Each row of a before or after table is a point. The points were changed in one or more steps. Then noise was added and the rows were shuffled. The steps act on columns, c1 being the first. Name the steps. A step turns or swaps two columns, mirrors them in a line or flattens them onto one, adds a multiple of one to another, or multiplies or shifts one. Angles are multiples of 10 degrees, from the lower column toward the higher: turns from -170 to 170, lines from 10 to 170 but not 90. Use the fewest steps. Two steps may share a column if one is a turn and the other turns, adds or multiplies; they go together, in the order done. Otherwise the lowest column goes first.
In the rows, 128 means zero.

Before (13 x 3):
[[ 32 103 152]
 [145 167 119]
 [115 152 130]
 [ 22 124 118]
 [224 126 112]
 [ 54 121 175]
 [200 176  95]
 [167  97  86]
 [147  96 106]
 [113 157 109]
 [144 108 102]
 [126 103  72]
 [146 153 111]]
After, 13 rows:
[[ 83 154 195]
 [113 136 111]
 [ 97  88 139]
 [104  79 138]
 [113 148 143]
 [169  82  41]
 [188 101  64]
 [133 129 116]
 [ 80  77 158]
 [107 135 143]
 [ 96 106 222]
 [137 102  21]
 [ 73  83 117]]
Steps: mirror c1 and c3 in the line at 50 degrees; shift c2 by -20

Before:
[[146 145 163 117 142 132]
 [113 148 181  93 105 137]
 [143  70 116 163 147 104]
 [ 94 131 110  88 107  95]
 [136  99 118 163 106 100]
 [155 129 192 139 147 136]
 [ 55 126 123 129 114 115]
 [155 171 123 102 122 136]
 [163 121 176 118 135 176]]
After, 9 rows:
[[152 142 164 121 135 182]
 [160 123 173 115 135 245]
 [175 168 122 101 121 130]
 [128 155 180  94 115 220]
 [ 58 124 124 131 119 109]
 [ 96 131 109  92 111  66]
 [120  99 116 163 114  86]
 [112  72 118 164 139  89]
 [156 131 196 140 140 233]]
Steps: add 0.5 times c2 to c1; add 1.5 times c3 to c6; multiply c5 by 0.7

Before (9 x 11):
[[148 162  99 145 152 127  97 113  97 143  85]
 [127 157  87 105 103 157 114 147  98 101 115]
 [153 109  92 161 120 170 139 112 131  83  99]
 [ 86 132 135 127 115 158 133 139 124 143 143]
 [107 158  87 123 153  95  98 146 123 145  94]
 [138  90 155 106 141 140 109 148 128 161 139]
 [119 111 147 164 135 104 155 139 122 124 109]
 [128 123 112 113 121 109 147 127 148 164  97]
 [103 113 144 142  78 147 132 150 146 128 128]]
After:
[[106  95 100  88 136 141 111 148 128 162 127]
 [ 97 118 159 220 112 170 139 111 132  83 111]
 [159 149 143 213  82  93  99 146 124 144  71]
 [144 107 147 137 177 147 132 150 145 128 138]
 [120 167 135 247  91 126  97 112  96 142  78]
 [126 123 146 201 124 107 149 127 147 165  69]
 [168 117 132  88 142 157 134 139 123 143 151]
 [131 110 107 196 137 104 156 138 122 124 130]
 [140 155 176 152 119 157 113 148  99 101  87]]
Steps: mirror c1 and c2 in the line at 80 degrees; turn c3 and c5 by 140 degrees; multiply c11 by 3; turn c4 and c11 by 60 degrees

Before, 10 rows:
[[ 89 180 104 147 127  79 115 162  91  45  85 110 102 195 137  37 106  51]
 [195 158 125 100  90 127 151 151 114 165 113  64  76  61 159 110  98 161]
 [133 100  50 106 139 130 167 177 182 137 103  69 157  46 138 100 127 211]
 [123 113  64 168 208  85 116  90 161 113 134  77 104 174 100  71  92 103]
 [136 185 134 195 217 128  52 108 209 126 169 115  70 144  40  89 122 127]
 [157 167 125  75 145 125 150 100  99 184 121 129  72 103 152 184 138 162]
 [189 102  99 125 113 183 186 145 131 107  79  89 157  93 163 132 120 189]
 [160 141 135 126 148 163 133 132  68 191 159 156  87 101 183 138 118 149]
 [163 194 199 129 195 123  94  95  89 132 163 153  28  69 118 142  77 168]
 [159 160 104  93 116 125 136 111 111 140 148 151  71  57 156 156  96  87]]
After:
[[185 105  84 127 114  63  84 122 131  66  79  91 158 132 159 129 120 186]
 [135 101 120 110 139 109  43 145 178  74 100  70 158 210 145 100 126 212]
 [159 161 129  94 116  87 105 111 110 162 146 154  77 188 153 156  94  90]
 [196 161 106 102  85  92 120 125 114 103 112  66  79 187 163 114  96 164]
 [125 111 164 169 207 203  71 119 159  65 136  77 105 120 100  69  91 105]
 [157 165 108  75 147 102 122 110  98 186 115 126  72 142 148 186 136 159]
 [159 138 120 126 147  56 134 113  63 222 159 157  88 120 180 140 118 151]
 [ 89 177 150 150 126 188 112 133  94  30  84 110  99  83 142  38 105  50]
 [139 186 198 192 217 171 159 152 208 113 171 117  70 139  37  88 122 127]
 [161 195 138 124 196  83 206 118  89 158 165 151  26 172 113 143  79 169]]
Steps: turn c3 and c7 by 110 degrees; add -0.5 times c9 to c6; turn c6 and c14 by -150 degrees; multiply c8 by 0.4; turn c8 and c15 by 20 degrees; add 1 times c12 to c10

Before, 10 rows:
[[149 162 141 103 123 164 136 249  98 146 129 125 139 176  82 167 177 143
  124  98 152 115 100 173 147 128 175 160 107 126 137 101]
 [148 138 156 127 149 164 152 103 121 140 106 186 160  97 180 115 156 146
   91  93 100 203  34 119 120 116 193  34 130 110  97 216]
 [ 80 130  68 101 105 160 133 103 130  94 123 134 182  90  75 116  74 143
  185 137 142 164 127 126 138 129 187  87 166 118 125 112]
 [161  98 149 133  48 158 163 108 122  97 113 158 174 119 189 143  96 127
   91 131 170 131 104 167 121 181 181 169 129 124 139 137]
 [147 162  96 125 133 127 120 126 107 130 145 127 123 158  98 160 177 108
   93 135 133 123 137  97 138 135 125 183 107 150 132 121]
 [144 134 137 100 135 135 134 148 104 113 105 137 183 148 141 130 171 147
  106  82 117 128 140 155 108 140 136 156 109 138  88  97]
 [172 133 139 126 144 150 230 117 111 148 238 155 157 179  87 102 147 100
  120  85 182 155 147 141 120 199  19 118 125 142 134 127]
 [168  84 152 101 112  96 127 106 151 147 123 151 161 168 106 108 113 107
   92 115 113 112 131 172 116 162 101 174 125 119 138  94]
 [151 115 145 170 118 122 155 185  97  86 144 124  99 169  74  90 177 107
  136 112 160 136 149 150 129 134 178 136 116 195 137  85]
 [172 159 151 130 143 110 127 116 107 140 114 188  25  90 144 140 173 125
   95 134 152 106 110 155 211 133 144 122 153 121 116 107]]
After:
[[147 163  94 122 130 126 119 124 106 131 143 126 123 156  98 157 179 110
   90 136 132 121 139  97 138 145 123 185 105 150 129 121]
 [161 100 149 134  46 159 162 110 124  95 114 155 173 117 189 144  96 123
   91 128 167 129 103 168 118 191 180 171 129 127 141 133]
 [143 131 138  98 137 135 134 146 103 112 103 137 180 150 143 130 174 147
  105  79 118 130 141 156 113 151 135 154 108 135  89  99]
 [153 116 143 173 117 119 154 187  95  83 142 128  98 176  75  88 180 105
  138 110 159 133 149 151 130 146 178 137 115 192 137  87]
 [176 138 139 123 143 149 228 116 113 148 234 156 158 178  88 102 148 100
  117  86 180 157 148 141 118 213  18 116 125 144 134 125]
 [167  82 154  99 112  97 127 108 148 146 126 153 161 168 106 106 114 105
   91 116 112 113 128 172 115 175 105 177 125 121 137  91]
 [ 81 131  69  98 109 162 132 101 131  97 127 135 180  87  73 116  81 144
  183 137 141 166 128 127 138 137 190  89 166 114 123 112]
 [151 161 138 100 124 162 137 248  96 148 129 126 140 178  82 165 177 141
  124  98 154 115  99 173 149 134 174 160 105 126 141 100]
 [146 139 155 128 147 164 152 103 123 141 109 188 163  95 181 118 151 146
   92  94 100 201  34 123 121 128 192  33 127 110  98 216]
 [170 157 150 130 146 111 126 117 109 140 114 184  25  88 141 143 175 125
   96 132 152 106 109 156 212 147 146 122 155 119 113 106]]
Steps: shift c26 by 10

Before (13 x 64):
[[107 143 137 110 141 110 125 144 140 139 139 121 127 146 107 159 116 105
  139 163 148 108 144 163 146 105 127 114 123 134 106 140 120 102 130 104
  146 112 145 108 140 139  78 119  87 114  98 131 154 145 140 182 113 137
  134 108 150  88 141 141 191 130 104 116]
 [114  98 131 162 141 134 150 115 135 134 140 122 101 123 142 105 130 117
  137  82 161 153  94 124 105 126 127 117  98 180 111 149 184 127 176 109
   99 139 108 142 101 124 139 136  70 130 105 147 120 126 114 102 171 112
  128 124 124 131 114 125  96 162 127 136]
 [148 145 167 137 116 114 136 116 148 132 135 155 111 129 125 152 112 154
   94 134 157  99 130 149 135  98  91 124  58 140 142 147 154  92 119 121
  131 154 146 122 154 149 173 163 130 140 117 123 135 124  95 107 145 125
  140 158  86 181 108 108  95 136 131 108]
 [114 119 155 115  96 187 134 144 119 130 171 128 113 111 160 157 102  80
  121  91 145 125 113 116 120 106 112 152 120 128 111 112 138 131 128 179
  107 158 153  94 142 125 109 123  92 127 144  92 172 124 135 146  97 115
   97 160  79 126 167 163 157 114 153 102]
 [142  90 155 141 142 128 151  91 137 168 113 123 128 171 116 140 121 109
  118 130 116 134 153 182 133 125 121 128 133 146 147 124 139 141 139 140
  142 125 139  85 114 124 190 102 125 105 121 155 133 158 105 137 113 130
  111 169  98 149 150 117 103 101 120 125]
 [134  76 139 129 172 111 140  66 130 130 169 125 126 116 158 137 122 129
  122  92 147 101 194 115 141 112 142 122  83 145 154 103 155 138 162 142
   87 156 131 143 124 153 149 117 105 113 151 117 124 120 118 117 124 151
  120 100 139 106 113  97 125 116 131 104]
 [ 48 140 134  98 152 120 123 156 134 139 137 118 114 124 138 136 120 103
   92 121  88 152 106 145 101  85 117 127 120 162 118 154 129 121 109 122
  106 145  87 144 107 160 157 142 107 124  93 101 111 100 129 118  69 121
  159  98 131  92 105 147 128 114 161 143]
 [134 131 152 102 141 114 163 121 150 142 132 110 129 139 114 128 101 137
  111 127 105 117 160 147 129 115 137 150 115 157  77  91 140  85 162 113
  147  81 141 117  88 138 167 143 130  88 109 152 103 120 100 147 128  79
  120 121 113 118 129 127 124 168 113 130]
 [113 123 158 126 112 109 110 104  94 121 157 112  76 113 112 153 164 111
  133 157 139 107 133 169 145 137 147 146 137 174 108 111 132  98 175 141
  145 143 125 124 130 178 158  97 124 131 118 141 120 108  74  88 142 160
  159 109  93 165 139 104 159 111 149 131]
 [ 96 156 173 148 171 142 144 176 138 127 122 109 120 161 144 147 144 133
  133  91 117 160 112 134 111 138 111 159 138 148 113 135 126 116 120 159
  101 120 129 154 145 130 126 115  67 169 125 102 129 111 113 122 118  91
  162 165 127 136 139 115 137 196 111 156]
 [140 161 149 112 153 131 128 151 119 133 145 134  96 159 158 146 103  83
  152 143 162 106 116 116 158  71  86 116 125 121 132  89  94 155 131  80
  112 166 116 137 154 151 117 126 110 105 101 111 142 127 158 114 173 136
  150 195 117  93 107 124 114 126  93 120]
 [124 139 108 101 112 132 139 137 111 131 153 120 141 118 146 101 113 138
  156 115 164  76 169 113 137 187 143 124  91 111  88 178 163 133 127 128
  108  98  99 136 116 146 117 144 105 153 113 122 111 125 148 108 151 152
  153 182 137 102 171 147 103 111 124 174]
 [106 112 130  88 153 134 150  77 121 133 119 143 173 191 116 148 149 153
  123  97 140 146 131 123 129 126 118 100  97 166  80 134  93 125 164 105
  145 122 167 132 148 172  90 186 141 113 103 115 141 153 145 134 165  96
  143 155 146 133 121 120 105 126 103  87]]
After, 13 rows:
[[115 116 151 115  91 187 131 142 118  98 172 124 113 110 160 155  98  82
  119  88 178 123  91 116 120 104 115 152 119 129 113 109 137 131 130 180
  106 154 151  95 142 127 107 123  93 130 143  91 171 124 134 147 126 116
   97 159  79 126 165 163 157 114  93 100]
 [121 141 108 101 112 133 141 137 110 149 146 121 143 118 149 102 115 137
  153 115 235  77 171 112 138 190 142 125  91 107  87 180 163 131 130 131
  108 101  95 135 112 145 115 144 101 154 112 121 116 125 147 109 132 147
  153 183 139 103 167 149 102 108 133 173]
 [148 144 167 138 115 113 135 115 148 147 140 156 116 126 126 154 108 158
   91 133 214 101 111 149 134  97  91 129  61 140 145 147 152  95 121 120
  135 154 144 123 151 154 169 162 129 140 118 127 135 124  93 107 131 128
  140 161 104 182 105 110  94 132  93 112]
 [136  76 141 132 167 112 137  64 129 122 164 126 133 116 155 139 122 129
  123  95 184 101 199 116 139 105 141 121  77 144 154 105 154 134 159 142
   88 148 129 143 123 154 152 112 108 111 153 115 126 119 118 118 128 152
  123 104 131 109 115  98 122 114 140 108]
 [ 50 144 131  99 151 119 121 157 137  73 133 120 116 122 136 133 124 106
   94 124   6 149 109 142 101  88 116 128 118 159 115 155 131 121 110 124
  106 145  87 142 105 160 158 141 111 122  95  96 104 102 128 118 141 122
  155  99  97  94 107 148 127 116 145 146]
 [135 131 150 103 141 113 162 120 151 127 134 111 131 137 111 129 101 140
  113 125  59 119 155 146 130 117 140 149 116 160  74  91 141  89 162 113
  146  77 140 116  90 142 164 145 129  89 105 150 102 120 102 145 142  79
  118 119 134 120 131 125 127 169 106 126]
 [116  98 132 163 146 136 153 114 137 171 140 125 101 125 143 107 133 114
  137  79 224 156  90 118 106 127 124 117 101 180 113 151 185 126 174 109
  103 138 107 142 102 123 139 137  73 130 106 151 120 125 116  98 132 111
  130 127 124 131 113 127  93 165 123 134]
 [107 143 137 108 145 114 126 141 143 109 141 119 128 143 105 155 119 100
  138 164 190 109 158 160 146 104 127 114 122 136 105 137 125 102 128 101
  144 111 147 109 140 139  77 117  87 115 100 126 152 148 141 184 138 136
  133 114 163  86 136 142 187 129 136 117]
 [115 124 162 127 114 107 108 104  97 140 155 112  76 114 113 155 169 112
  137 156 161 110 116 170 144 137 149 142 134 172 107 110 135 104 175 138
  144 142 125 128 129 177 157  98 127 131 115 139 121 108  76  90 119 164
  160 107  90 163 139 103 160 114 110 128]
 [ 94 156 174 147 171 141 141 179 142 120 124 109 118 160 145 147 143 134
  133  90  94 160 110 135 108 140 109 159 141 148 110 137 124 115 119 162
  101 120 129 159 148 133 128 114  67 171 124 101 132 110 115 122 128  89
  165 167 146 135 139 114 137 199 114 154]
 [106 108 132  87 154 134 150  79 122 166 119 146 176 189 114 145 149 154
  121  97 163 144 139 125 130 126 118 102  96 164  81 133  98 125 162 104
  141 126 165 135 146 170  87 187 140 118 106 112 144 152 145 137 135  93
  146 152 156 128 125 123 106 126 131  90]
 [142  89 152 143 141 131 152  90 140 108 111 120 129 171 114 140 124 105
  114 135  90 132 138 184 134 121 121 131 133 147 148 120 139 141 135 141
  146 126 138  85 112 123 191 101 131 103 120 153 134 156 103 137 168 126
  110 170 119 150 147 115 104 102  99 125]
 [138 162 149 108 155 130 128 149 120 172 142 135  95 158 160 146 105  79
  150 144 230 105 112 120 155  73  87 116 127 121 132  91  91 157 130  80
  113 168 113 139 154 152 118 127 112 107 102 110 140 127 156 109 134 141
  151 197 154  94 109 121 120 123  95 120]]
Steps: swap c10 and c53; multiply c21 by 3; add 0.5 times c57 to c23; turn c57 and c63 by 60 degrees
